Each row of a before or after table is a point. One or more steps were done to the points. Then noise was added and the rows were shuffled. The steps act on how far a point lies along the listed directions, d1 being the first. Write out the steps. A step turns or swaps two directions, mirrors them in a line or flattens them onto one, adds a multiple of one to another, or multiplies one. Angles are multiples of 10 degrees, from the lower direction toward the higher: turns from -170 to 170, lines from 10 to 170 but not 90. Use the fewest steps. Two steps may share a direction if one is a turn and the other turns, adds or multiplies; they go together, in the order done. Otherwise the lowest direction goes first.

Directions:
(1): [0.38 0.30]
(2): [ 0.30 -0.38]
Before (11 x 2):
[[-0.01 -0.65]
 [ 0.01  0.66]
 [-0.02 -0.07]
 [-0.13  0.12]
 [-0.05  0.22]
 [ 0.19 -0.26]
 [ 0.34 -0.34]
 [ 0.44  0.76]
 [-0.06 -0.53]
 [-0.12 -0.36]
 [ 0.25 -0.12]]
After (11 x 2):
[[ 0.14  0.12]
 [ 0.04 -0.53]
 [-0.36 -0.33]
 [ 0.06  0.23]
 [ 0.02  0.65]
 [ 0.09 -0.37]
 [-0.21 -0.26]
 [-0.26 -0.11]
 [-0.40  0.77]
 [-0.01 -0.65]
 [ 0.02 -0.07]]
Steps: mirror d1 and d2 in the line at 130 degrees

Directions:
(1): [ 0.28  0.57 -0.07 -0.39  0.37  0.01]
(2): [ 0.25 -0.30 -0.07  0.32  0.61 -0.26]
Before (10 x 6):
[[ 0.05  0.67 -0.22 -0.47  0.09  0.12]
 [ 0.52  0.62 -0.15 -0.51  0.40 -0.06]
 [ 0.24  0.01  0.12 -0.08  0.17 -0.04]
 [ 0.27  0.61 -0.11 -0.37  0.37 -0.05]
 [-0.05  0.70  0.10 -0.65 -0.27  0.28]
 [ 0.07  0.15 -0.01 -0.16 -0.05  0.07]
 [ 0.40  1.02 -0.09 -0.78  0.67 -0.02]
 [ 0.02  0.25 -0.12 -0.29 -0.17  0.11]
 [ 0.24 -0.06 -0.01 -0.07  0.28 -0.07]
 [ 0.38  0.25 -0.19 -0.09  0.52 -0.11]]
After (10 x 6):
[[ 0.22  0.11  0.13 -0.16  0.06  0.01]
 [ 0.23 -0.02 -0.28  0.16  0.73 -0.24]
 [ 0.26 -0.41  0.01  0.37  0.77 -0.30]
 [ 0.63  0.29 -0.18 -0.19  0.72 -0.24]
 [ 0.16 -0.21 -0.16  0.14  0.27 -0.13]
 [ 0.58  0.38 -0.14 -0.20  1.27 -0.36]
 [ 0.18  0.17  0.02 -0.29  0.07  0.06]
 [ 0.14 -0.07 -0.04  0.05  0.16 -0.06]
 [ 0.37  0.29 -0.15 -0.08  0.66 -0.21]
 [ 0.30  0.46 -0.17 -0.27  0.32  0.02]]
Steps: mirror d1 and d2 in the line at 20 degrees

Directions:
(1): [-0.34  0.88  0.08 -0.43  0.11  0.18  0.25  0.25  0.15 -0.13  0.05]
(2): [-0.50  0.16  0.11  0.17 -0.26 -0.64 -0.60  0.13  0.14 -0.05 -0.29]
(3): [-0.06  0.14 -0.26 -0.03  0.83 -0.15 -0.12 -0.17 -0.39  0.33 -0.43]
(4): [ 0.34  0.14 -0.53  0.08 -0.39 -0.09  0.28  0.36 -0.22 -0.26 -0.62]
Before (12 x 11):
[[-0.13  0.33  0.20 -0.10 -0.72 -0.27 -0.52  0.38  0.49 -0.39  0.02]
 [-0.45  0.05  0.36 -0.10 -0.25 -0.01 -0.56 -0.15  0.01  0.02  0.56]
 [ 0.07  0.16 -0.40 -0.14  0.19  0.18  0.45  0.24 -0.04  0.03 -0.18]
 [ 0.02 -0.34  0.22  0.06  0.28  0.33  0.03 -0.35  0.01  0.32  0.42]
 [ 0.07 -0.48  0.19  0.23 -1.04 -0.31 -0.27 -0.04  0.29 -0.06  0.28]
 [ 0.49 -0.05 -0.33 -0.15  0.19  0.09  0.37  0.05 -0.27 -0.06 -0.33]
 [-0.29  0.26  0.75 -0.23 -0.19  0.44  0.34 -0.06  0.54 -0.29  0.73]
 [ 0.28  0.51 -0.09 -0.20 -0.67  0.66  0.72  0.42  0.39 -0.38  0.18]
 [ 0.68 -0.19 -0.06 -0.10 -0.29  0.44  0.25  0.00 -0.19 -0.15  0.24]
 [ 0.04 -0.38  0.33  0.13  0.39  0.12 -0.23 -0.41  0.08  0.45  0.40]
 [ 0.09 -0.30  0.40  0.05 -0.37  0.16  0.12 -0.04  0.40  0.06  0.65]
 [-0.02 -0.15 -0.03  0.06 -1.01 -0.45 -0.29  0.24  0.19 -0.42 -0.11]]
After (12 x 11):
[[ 0.27  0.03  0.22 -0.17  0.04  0.57  0.45 -0.07  0.19  0.08  0.56]
 [ 0.39 -0.66  0.12  0.26 -0.08  0.15  0.12 -0.18  0.06  0.19  0.39]
 [ 0.40 -0.56 -0.38  0.24 -0.74 -0.42 -0.18  0.08 -0.15 -0.30 -0.40]
 [ 0.02 -0.09  0.27 -0.09  0.08  0.51  0.25 -0.19  0.13  0.17  0.52]
 [-0.13 -0.66  0.03  0.57  0.38 -0.48 -0.81 -0.42  0.00  0.47 -0.23]
 [-0.44  0.24  0.36 -0.18  0.05 -0.39 -0.36  0.00  0.25 -0.03  0.09]
 [ 0.54 -0.68 -0.12  0.28 -0.91 -0.14  0.06 -0.04  0.03 -0.05  0.07]
 [-0.03 -0.22  0.47  0.06 -0.14 -0.18 -0.64 -0.21  0.07  0.06  0.43]
 [ 0.43 -0.85  0.12  0.32  0.64  0.17  0.09 -0.54 -0.28  0.25  0.06]
 [-0.52  0.11  0.00 -0.02  0.30 -0.31 -0.19  0.09  0.14  0.16 -0.05]
 [ 0.72 -0.47 -0.52  0.25 -0.12 -0.18 -0.26  0.11 -0.23 -0.15 -0.57]
 [ 0.50 -0.32 -0.37  0.01 -0.12  0.46  0.17 -0.14 -0.49  0.02  0.11]]
Steps: mirror d1 and d3 in the line at 50 degrees; mirror d2 and d4 in the line at 50 degrees
